Every row gives one point. The points of each table are mixes of a few directions, plus a little noise. Count the directions of each table, and those that both share. Where both have some left over, give the other angles between the two spaces (their principal angles), to ten degrees, smallest first.
In the rows, 100 means zero.

First, 7 rows:
144  135  84
47  59  119
141  132  84
139  130  85
111  109  96
81  85  107
36  51  123
Second, 7 rows:
63  82  120
89  112  118
115  96  86
65  5  72
131  165  113
96  107  108
143  131  86
Directions: first 1, second 2, shared 1

First:
146  29  78  98  122  55  57  142
94  147  116  135  76  80  126  111
133  85  90  130  89  100  79  121
129  54  87  124  92  195  110  126
97  126  96  101  86  133  74  55
75  78  98  49  128  115  105  78
94  134  104  104  90  71  84  77
59  148  124  91  100  59  145  96
74  98  108  68  118  93  120  93
Second:
124  140  98  144  67  89  65  84
91  132  98  76  104  44  49  49
77  40  101  48  142  115  142  126
72  100  108  71  115  108  130  95
151  86  89  166  69  128  90  142
93  67  104  99  110  146  156  140
109  104  98  109  95  94  86  98
86  129  103  88  100  77  85  67
Directions: first 4, second 3, shared 3

First:
106  86  130  94  125  85  121  109  126  152  113  138
104  76  120  80  111  81  113  93  98  140  122  122
99  108  63  106  94  130  112  83  85  100  70  97
94  96  136  93  97  86  85  108  93  100  128  116
102  140  52  141  95  149  113  103  120  84  42  96
101  70  123  76  131  75  120  99  115  118  119  92
85  133  86  113  66  136  66  94  55  35  89  81
115  116  42  125  48  96  72  94  90  78  80  77
97  73  124  73  138  91  127  93  105  124  114  103
105  117  86  118  48  83  52  108  83  66  109  90
94  83  139  86  148  84  122  112  131  103  117  90
Second (9 x 12):
84  101  85  112  68  87  77  94  86  136  130  114
107  91  126  96  97  69  84  118  103  116  118  154
96  86  104  75  132  87  70  81  87  60  78  102
101  111  110  107  83  114  99  88  101  121  110  71
104  99  64  90  113  113  105  99  80  32  58  96
137  123  142  101  71  124  106  107  97  89  91  88
72  81  70  108  116  71  108  115  114  129  121  136
83  76  93  93  143  70  111  114  122  108  105  134
115  133  105  117  76  164  140  83  110  108  89  5
Directions: first 5, second 5, shared 2; angles 50, 60, 90

First:
111  112  94  107  105  140  125  90  86  131  94  126  112  90  79  79  97  104
127  88  74  119  79  102  70  165  100  33  155  66  133  118  66  133  97  94
92  120  128  132  81  83  97  36  91  115  79  122  49  119  88  92  86  80
97  71  24  34  105  85  53  168  155  21  139  55  141  92  125  107  139  114
105  127  122  137  98  79  84  77  105  108  93  118  74  120  93  91  77  88
89  101  135  112  108  73  106  98  98  113  86  94  87  102  122  112  88  102
59  103  107  96  97  91  147  81  115  88  82  95  84  87  109  97  107  113
82  73  112  68  91  102  115  57  76  123  76  96  78  89  118  108  119  95
139  105  103  95  135  145  102  127  75  168  96  128  143  82  102  81  89  110
Second, 10 rows:
99  112  86  105  90  118  106  77  97  92  118  106  77  101  87  95  105  88
96  105  122  100  113  68  106  133  100  109  26  115  168  97  89  81  85  160
94  86  82  98  73  109  99  65  103  84  112  100  71  108  85  98  113  74
104  124  69  113  66  134  104  60  82  63  137  105  63  108  56  102  111  82
88  58  98  83  95  90  94  79  124  116  102  91  72  103  128  98  112  60
98  111  98  98  127  119  110  89  116  131  133  103  64  87  137  94  102  72
98  100  112  100  105  82  102  119  99  103  59  107  138  100  92  91  92  133
112  133  124  110  129  84  103  156  81  105  66  106  164  93  93  101  78  164
137  164  116  123  144  127  92  167  55  93  171  80  114  87  110  144  78  127
75  5  93  69  62  67  85  55  139  105  75  84  68  117  123  94  126  41
Directions: first 6, second 4, shared 2; angles 40, 80
